Each row is a point. Each table stands for the endless flat space through its points: a line for two points, a plane for three, and so on. Write the one point that lies in both, or say that there is none.
In the rows, 128 means zero.

First, 3 rows:
[[114 129  73 130]
 [138 150  55 124]
 [126 110  79 132]]
Second (2 x 4):
[[ 94  92  89 151]
 [100  97  93 142]]
They share: no point

First (2 x 8):
[[137 138 171 110 128 121 124 111]
 [117 134 159 112 120 123 110 107]]
Second, 2 rows:
[[110 124 143 113 118 131  95  98]
 [116 108 123 113 122 145  79  84]]
They share: [107 132 153 113 116 124 103 105]

First (2 x 11):
[[135 122 124  75  90 129 105 138 121 119 116]
 [170 122 169 120 135 134 150 153  91 114 141]]
Second, 3 rows:
[[155  87 126  55  75 109 125 149 123 152 115]
 [ 98 107 193 111  96 173 141 144 130 117 147]
 [123 107 166  95  95 149 133 145 123 124 135]]
They share: [149 122 142  93 108 131 123 144 109 117 126]

First:
[[127 149 154 173 127  83 138 181 127 104  93 129 114  97]
 [103 121 174 153 103 103 118 141  59  92 125 193 138  69]
 [121 150 176 184 103  81 158 185 120  92 106 137 126  74]]
Second, 3 rows:
[[111 137 137 149 139 106 134 154  84  89 128 173 134  88]
 [135 133 178 180 107  72 108 181 123 124  66 125  96 100]
 [127 141 186 178 101  70 105 172 130 124  60 121 102 101]]
They share: [119 137 155 161 125  92 123 163 101 103 102 153 120  93]

First (2 x 24):
[[119 106 107 114 107  96 114 120 120 116 129  86 103 174 113 116 157  93
  138 130 141 101 158 127]
 [125 120  93 116  95  84 118 130 122 116 127 102  99 158 115 110 137  99
  152 130 141 115 160 137]]
Second (4 x 24):
[[ 71  80  85 148  83  72 107 149 133 137 119 106 113 169  90  80 144  75
  160 133 114 138 183 183]
 [106  99  84 129  85  82 128 127 117 110 110 112 103 162 104  99 133  92
  159 126 135 116 165 148]
 [ 98  92  76 136  77  78 134 128 115 107 101 121 104 160  99  92 126  90
  166 124 132 120 168 156]
 [104 111 124 111  75  92 110 106  88  82 116  99 122 136  93 132 144 110
  126 130 159  81 175 114]]
They share: [122 113 100 115 101  90 116 125 121 116 128  94 101 166 114 113 147  96
 145 130 141 108 159 132]

First, 3 rows:
[[151 117 119 132 125 132  83 156 103 137 130  92 116 167 113 132 115 176
  121 133 148 108 135 107]
 [141 131 129 122 145 138  89 146 119 129 144  90 102 151 107 132 107 162
  137 147 168  94 131 115]
 [174 120 112 137  95 145  64 175  97 155 127  87 105 165 126 120 105 199
  127 136 148 115 117 105]]
Second:
[[149  94 103  96 173  91  64 137 122 130 121  96  94 144 124 152 163 146
  109 144 162  72 117 104]
 [131 127 132 139 134 142 107 148 107 126 138  95 127 170  97 133 100 164
  129 133 151 111 153 113]
 [137 128 133 134 139 133  98 143 104 122 143  90 124 172 102 134 109 170
  121 130 148 110 149 110]]
They share: [137 119 125 127 145 127  94 144 110 126 135  94 118 164 105 138 118 161
 122 135 153 101 143 110]

First, 3 rows:
[[ 96 159 140 102 117 116 116 173 174 130 156 161 146 152  67 166 138 131
   98 133 138 132 153 131]
 [148 199 144 116  75 106 136 181 160 124 168 125 162 142  91 120 172 159
  124  83 142 150 155 127]
 [ 96 157 119  87 123  97 154 118 137  90 171 168 153  81 136 167 122 192
  163 129 156 148 110 113]]
Second (2 x 24):
[[126 151 107  72 120 136 127 187 140 117 180 183 150 138 118 137 113 144
  121 111 156 130 170 137]
 [ 86 171 152 117 110  91 132 137 175 117 150 143 150 123  73 177 153 159
  121 136 136 145 120 117]]
They share: [102 163 134  99 114 109 130 157 161 117 162 159 150 129  91 161 137 153
 121 126 144 139 140 125]
